Rows are points. The points of each table are mixes of a few directions, plus a little noise. How many directions does each table use, and how many do they share? Where both have some left over, give the other angles between the two spaces (their principal angles), to ten degrees, smallest first.

First:
[[-0.57 -0.39]
 [-0.06 -0.04]
 [ 0.83  0.57]
 [-0.12 -0.08]
 [-0.07 -0.04]]
Second, 6 rows:
[[-0.49  0.36]
 [-0.35  0.25]
 [ 0.47 -0.33]
 [-0.45  0.33]
 [ 0.61 -0.44]
 [ 0.22 -0.16]]
Directions: first 1, second 1, shared 0; angles 70

First, 5 rows:
[[ 0.65 -0.52  0.02]
 [ 0.33 -0.27  0.01]
 [-0.78  0.63 -0.03]
 [-0.44  0.36 -0.01]
 [ 0.23 -0.19  0.01]]
Second:
[[ 0.04  0.27 -0.02]
 [ 0.25  0.42 -1.20]
 [-0.05 -0.06  0.29]
 [-0.16 -0.54  0.46]
 [ 0.02 -0.03 -0.11]
 [-0.10 -0.10  0.58]]
Directions: first 1, second 2, shared 0; angles 60

First, 5 rows:
[[ 0.01  0.09 -0.27  0.00]
 [ 0.00 -0.01  0.04  0.00]
 [ 0.00 -0.02  0.06  0.00]
 [ 0.04  0.33 -1.07 -0.02]
 [-0.05 -0.39  1.24  0.03]]
Second (8 x 4):
[[-0.10 -0.17 -0.63 -0.63]
 [ 0.30  0.23  0.13  0.42]
 [-0.59  0.21 -0.13  0.37]
 [-0.32 -0.19 -0.37 -0.50]
 [ 0.64 -0.10  0.05 -0.23]
 [-0.02  0.44  0.11  0.84]
 [ 0.32  0.11  0.17  0.25]
 [-0.21 -0.52  0.69 -0.50]]
Directions: first 1, second 3, shared 1

First, 7 rows:
[[-0.23 -0.60 -0.64  0.01  0.25  0.13]
 [ 0.12  0.32  0.33 -0.01 -0.13 -0.07]
 [ 0.03  0.06  0.07  0.00 -0.02 -0.01]
 [ 0.33  0.85  0.91 -0.02 -0.36 -0.19]
 [ 0.20  0.50  0.53 -0.01 -0.21 -0.11]
 [-0.03 -0.09 -0.09  0.00  0.04  0.02]
 [-0.41 -1.05 -1.12  0.02  0.44  0.23]]
Second (7 x 6):
[[ 0.16  0.40  0.42 -0.01 -0.15 -0.08]
 [-0.28 -0.74 -0.78  0.01  0.32  0.16]
 [-0.33 -0.84 -0.90  0.02  0.35  0.18]
 [-0.16 -0.44 -0.47  0.01  0.20  0.10]
 [ 0.13  0.35  0.37 -0.01 -0.15 -0.09]
 [ 0.28  0.74  0.76 -0.02 -0.30 -0.15]
 [ 0.21  0.54  0.58 -0.01 -0.24 -0.12]]
Directions: first 1, second 1, shared 1

First (10 x 8):
[[ 0.48  0.16 -0.01  0.07 -0.07  0.25  0.56  0.06]
 [ 0.47 -0.06  0.61 -0.23 -0.35  0.80  0.69  0.54]
 [ 0.09 -0.14  0.52 -0.26 -0.26  0.51  0.21  0.41]
 [ 0.20  0.00  0.16 -0.06 -0.10  0.25  0.26  0.15]
 [-0.32  0.07 -0.53  0.22  0.29 -0.65 -0.49 -0.45]
 [-0.51 -0.09 -0.21  0.02  0.16 -0.44 -0.64 -0.23]
 [ 0.13  0.15 -0.30  0.18  0.12 -0.20  0.10 -0.22]
 [-0.94 -0.24 -0.20 -0.04  0.21 -0.66 -1.16 -0.27]
 [-0.36 -0.03 -0.26  0.09  0.18 -0.42 -0.48 -0.25]
 [ 0.77  0.19  0.18  0.01 -0.18  0.56  0.94  0.25]]
Second, 8 rows:
[[-0.25 -0.02  0.26  0.01  0.35 -0.06 -0.66  0.30]
 [-0.54 -0.19 -0.22 -0.08 -0.07 -0.39 -0.47 -0.32]
 [-0.35 -0.21  0.09 -0.19 -0.22 -0.02 -0.17 -0.05]
 [-0.27  0.04 -0.10  0.12  0.38 -0.33 -0.63 -0.01]
 [ 0.28  0.35 -0.08  0.37  0.71 -0.17 -0.37  0.20]
 [ 0.22 -0.15  0.18 -0.25 -0.59  0.46  0.76  0.02]
 [ 0.15  0.15  0.03  0.15  0.29 -0.02 -0.12  0.14]
 [ 0.76  0.03 -0.16 -0.15 -0.85  0.55  1.66 -0.28]]
Directions: first 2, second 3, shared 2

First, 9 rows:
[[-0.43 -0.43 -0.54  0.07  0.03  0.31 -0.09  0.28 -0.08  0.02  0.61]
 [-0.18  0.41  0.09 -0.17 -0.48  0.18  0.44 -0.17  0.05  0.10 -0.22]
 [ 0.51  0.55  0.79 -0.66  1.35 -0.94 -0.19 -0.47 -0.01  0.37 -0.31]
 [-0.61 -0.05 -0.33 -0.08 -0.18  0.22  0.28 -0.11  0.25 -0.34  0.17]
 [ 0.68 -0.24  0.37  0.23  0.17  0.17 -0.60  0.79 -0.43  0.07  0.27]
 [-0.21  0.10 -0.34  0.07 -0.70  0.36  0.32  0.02 -0.20  0.54  0.15]
 [ 0.33 -0.34 -0.25  0.47  0.17 -0.79 -0.14 -0.85  0.40 -0.14 -0.80]
 [ 0.24  0.04  0.45  0.04 -0.02  0.25 -0.20  0.52 -0.05 -0.53  0.02]
 [-0.35 -0.02 -0.25  0.01 -0.31  0.23  0.20 -0.01  0.08 -0.08  0.12]]
Second, 9 rows:
[[ 0.01  0.01  0.01 -0.01 -0.01  0.00 -0.01  0.00  0.00 -0.01 -0.01]
 [ 0.20 -0.01  0.11  0.07 -0.01 -0.01 -0.11  0.11 -0.07 -0.03 -0.04]
 [ 0.12 -0.01  0.07  0.04  0.00  0.01 -0.05  0.06 -0.03  0.01 -0.03]
 [-2.06  0.15 -1.31 -0.82  0.12  0.06  1.15 -1.14  0.62  0.23  0.61]
 [-0.54  0.06 -0.35 -0.22  0.04  0.01  0.31 -0.30  0.15  0.07  0.16]
 [ 0.87 -0.07  0.54  0.34 -0.08 -0.01 -0.49  0.47 -0.25 -0.09 -0.24]
 [ 0.93 -0.08  0.59  0.38 -0.06 -0.01 -0.50  0.52 -0.28 -0.11 -0.27]
 [ 0.33 -0.02  0.20  0.13 -0.03 -0.02 -0.18  0.18 -0.11 -0.04 -0.10]
 [ 0.18  0.00  0.10  0.08  0.00  0.00 -0.11  0.09 -0.06 -0.01 -0.06]]
Directions: first 5, second 1, shared 1

First (10 x 12):
[[ 0.19 -0.15  0.04  0.06 -0.12  0.13  0.24  0.28  0.05  0.01  0.08 -0.22]
 [-0.47 -0.02  0.11 -0.30  0.22  0.12 -0.29 -0.34 -0.28 -0.15 -0.28  0.30]
 [ 0.03  0.16 -0.07  0.08  0.04 -0.20 -0.12 -0.09  0.09  0.05  0.06  0.12]
 [-0.63 -0.54  0.40 -0.59  0.13  0.80  0.06 -0.01 -0.60 -0.35 -0.55 -0.06]
 [ 0.51  0.45 -0.34  0.51 -0.12 -0.67 -0.04  0.01  0.51  0.30  0.44  0.05]
 [ 0.37  0.49 -0.32  0.39 -0.04 -0.69 -0.15 -0.13  0.41  0.27  0.38  0.15]
 [ 0.22  0.45 -0.28  0.29  0.06 -0.62 -0.23 -0.26  0.34  0.22  0.27  0.23]
 [ 0.55  0.29 -0.26  0.47 -0.18 -0.48  0.12  0.16  0.46  0.25  0.44 -0.10]
 [ 0.23 -0.78  0.34 -0.15 -0.34  0.95  0.76  0.85 -0.22 -0.18 -0.14 -0.76]
 [-1.03 -0.40  0.41 -0.80  0.36  0.67 -0.36 -0.48 -0.79 -0.43 -0.72  0.36]]
Second:
[[ 0.56  0.13  0.77 -0.45  0.22 -0.04  0.17  0.48 -0.73 -0.55  0.62 -0.08]
 [-0.23 -0.19  0.14 -0.17  0.45  0.24  0.06 -0.69  0.52 -0.57 -1.65 -0.36]
 [-0.16  0.35  0.12  0.63  0.31 -0.49 -0.43  0.02 -0.32  0.28 -0.36  0.07]
 [-0.26  0.43 -0.25  0.94 -0.01 -0.64 -0.58  0.22 -0.34  0.82  0.30  0.31]
 [ 0.09 -0.18 -0.24 -0.23 -0.24  0.01  0.37  0.11 -0.01  0.22  0.54  0.02]
 [-0.10 -0.08 -0.16 -0.01 -0.14  0.19 -0.06 -0.09  0.27  0.02 -0.02  0.05]
 [-0.09 -0.35 -0.60 -0.27 -0.40  0.17  0.48 -0.12  0.40  0.33  0.34  0.00]
 [ 0.18 -0.11  0.24 -0.46 -0.16  0.53  0.00  0.05  0.21 -0.52  0.23  0.00]]
Directions: first 2, second 4, shared 0; angles 50, 60

First:
[[ 0.15 -0.18  0.05  0.04 -0.20  0.08  0.26  0.02  0.56  0.46  0.51 -0.11
   0.18  0.09]
 [ 0.14 -0.39  0.28 -0.01  0.50  0.12 -0.30 -0.27  0.67  0.27  0.40 -0.17
   0.15 -0.34]
 [-0.48  0.14  0.52 -0.18  0.26 -0.63 -0.59 -0.18 -0.03 -0.42 -0.22 -0.20
  -0.02  0.19]
 [ 0.19 -0.14  0.00 -0.51 -0.13  0.50  0.28 -0.20  0.51  0.44  0.58  0.11
  -0.06 -0.14]
 [-0.12 -0.21  0.00 -0.27 -0.19 -0.41 -0.42  0.16 -0.11 -0.52 -0.40 -0.47
  -0.38  0.20]
 [ 0.42  0.68 -0.74  0.55  0.23  1.26  1.06 -0.05 -0.96  0.50 -0.03  1.34
   0.34 -0.61]
 [ 0.00  0.07 -0.25  0.74  0.45 -0.24 -0.37  0.22 -0.86 -0.59 -0.90  0.02
  -0.02 -0.22]
 [ 0.16 -0.40  0.02  0.08 -0.07 -0.12 -0.11  0.11  0.47  0.12  0.19 -0.40
   0.00  0.03]
 [-0.43  0.63  0.18 -0.14 -0.60 -0.32  0.46  0.06 -0.21  0.10  0.16  0.26
   0.18  0.65]
 [-0.03 -0.22 -0.08 -0.30 -0.25 -0.24 -0.28  0.15 -0.04 -0.37 -0.28 -0.39
  -0.37  0.15]]
Second (8 x 14):
[[ 0.26 -0.18  0.12  0.35 -0.16 -0.08  0.49  0.48 -0.09 -0.03  0.31 -0.46
  -0.04  0.06]
 [-0.45  0.94 -0.07 -0.86 -0.18 -0.68 -0.77 -0.04  0.27  0.01 -0.09  0.99
  -0.69 -0.22]
 [ 0.44 -0.53 -0.31  0.39 -0.13  0.61  0.49  0.00  0.27  0.45  0.26 -0.24
   0.36  0.04]
 [ 0.30 -0.58  0.03  0.51  0.21 -0.04 -0.04  0.29  0.12 -0.10  0.02 -0.62
   0.07 -0.15]
 [-0.50  0.69  0.34 -0.66  0.34 -0.22 -0.48 -0.45  0.03 -0.06  0.01  0.76
  -0.16 -0.21]
 [-0.54  0.81 -0.04 -0.70 -0.33 -0.25 -0.22 -0.21 -0.36 -0.20 -0.30  0.65
  -0.26  0.28]
 [ 0.18 -0.44  0.25  0.43  0.28  0.38  0.48 -0.07 -0.23 -0.04  0.18 -0.53
   0.43  0.07]
 [ 0.32 -0.73 -0.32  0.56  0.01  0.28 -0.01 -0.03 -0.05 -0.10 -0.35 -0.61
   0.30  0.16]]
Directions: first 5, second 5, shared 3; angles 70, 70

First:
[[-0.04  0.02 -0.01 -0.03  0.02  0.02  0.06 -0.02 -0.02  0.00  0.10  0.02
   0.05  0.01  0.09 -0.03 -0.01 -0.10]
 [ 0.28 -0.20  0.05  0.27 -0.16 -0.12 -0.45  0.16  0.17 -0.01 -0.80 -0.18
  -0.41 -0.04 -0.78  0.20  0.07  0.75]
 [-0.11  0.07 -0.02 -0.10  0.06  0.05  0.17 -0.06 -0.06  0.00  0.31  0.07
   0.16  0.02  0.30 -0.08 -0.03 -0.29]
 [ 0.41 -0.30  0.07  0.40 -0.23 -0.19 -0.67  0.22  0.25 -0.01 -1.19 -0.27
  -0.61 -0.06 -1.16  0.30  0.11  1.12]
 [ 0.31 -0.23  0.05  0.31 -0.18 -0.14 -0.51  0.17  0.19 -0.01 -0.91 -0.21
  -0.47 -0.05 -0.89  0.23  0.08  0.86]
 [-0.36  0.26 -0.06 -0.35  0.20  0.17  0.58 -0.19 -0.22  0.01  1.04  0.24
   0.53  0.05  1.01 -0.26 -0.10 -0.97]
 [-0.03  0.02 -0.01 -0.03  0.02  0.01  0.04 -0.02 -0.01  0.00  0.08  0.02
   0.04  0.01  0.08 -0.02 -0.01 -0.07]
 [ 0.34 -0.24  0.05  0.33 -0.19 -0.16 -0.55  0.18  0.20 -0.01 -0.98 -0.22
  -0.50 -0.05 -0.95  0.25  0.09  0.92]
 [-0.15  0.11 -0.02 -0.14  0.08  0.07  0.24 -0.08 -0.09  0.01  0.42  0.10
   0.22  0.02  0.42 -0.11 -0.04 -0.40]
 [-0.17  0.12 -0.02 -0.16  0.09  0.08  0.27 -0.09 -0.10  0.01  0.49  0.11
   0.24  0.03  0.47 -0.12 -0.05 -0.45]
 [-0.50  0.37 -0.08 -0.49  0.29  0.23  0.82 -0.28 -0.30  0.01  1.45  0.33
   0.74  0.08  1.42 -0.37 -0.13 -1.36]]
Second (8 x 18):
[[ 0.41  0.40  0.27 -0.44 -0.46 -0.49  0.62  0.29  0.24  0.28  0.02  0.47
   0.13  0.16 -0.26  0.44  0.26  0.21]
 [-0.82  0.12 -0.15  0.81  0.25 -0.19 -0.90 -0.13 -0.54  0.23 -0.34 -0.75
  -0.33  0.03 -0.27 -0.64 -0.52 -0.39]
 [-0.72 -0.15 -0.16  1.13  0.28  0.19 -0.52 -0.32 -0.48  0.05 -0.08 -0.31
  -0.16 -0.12  0.45 -0.56 -0.01 -1.07]
 [ 0.10  0.14  0.27 -0.48  0.15  0.07  0.37  0.25  0.04  0.13  0.09  0.20
  -0.20 -0.49  0.12  0.30  0.13  0.64]
 [ 0.43 -0.13  0.06 -0.57  0.03  0.05  0.58  0.15  0.19  0.04  0.18  0.32
  -0.16 -0.41  0.04  0.34  0.20  0.51]
 [ 0.18  0.41  0.14 -1.28  0.07 -0.18  0.73  0.23  0.11  0.17  0.75  0.25
   0.30 -0.05  0.20  0.25 -0.27  0.50]
 [-0.20  0.01  0.12  0.44 -0.07  0.32 -0.66 -0.20  0.07 -0.37 -0.38 -0.12
   0.32  0.52  0.10  0.05  0.11 -0.08]
 [ 0.62 -0.83 -0.56  0.39 -0.28  0.17 -0.19 -0.28  0.35 -0.56 -0.26 -0.07
   0.12  0.37 -0.38 -0.10  0.07 -0.32]]
Directions: first 1, second 6, shared 1
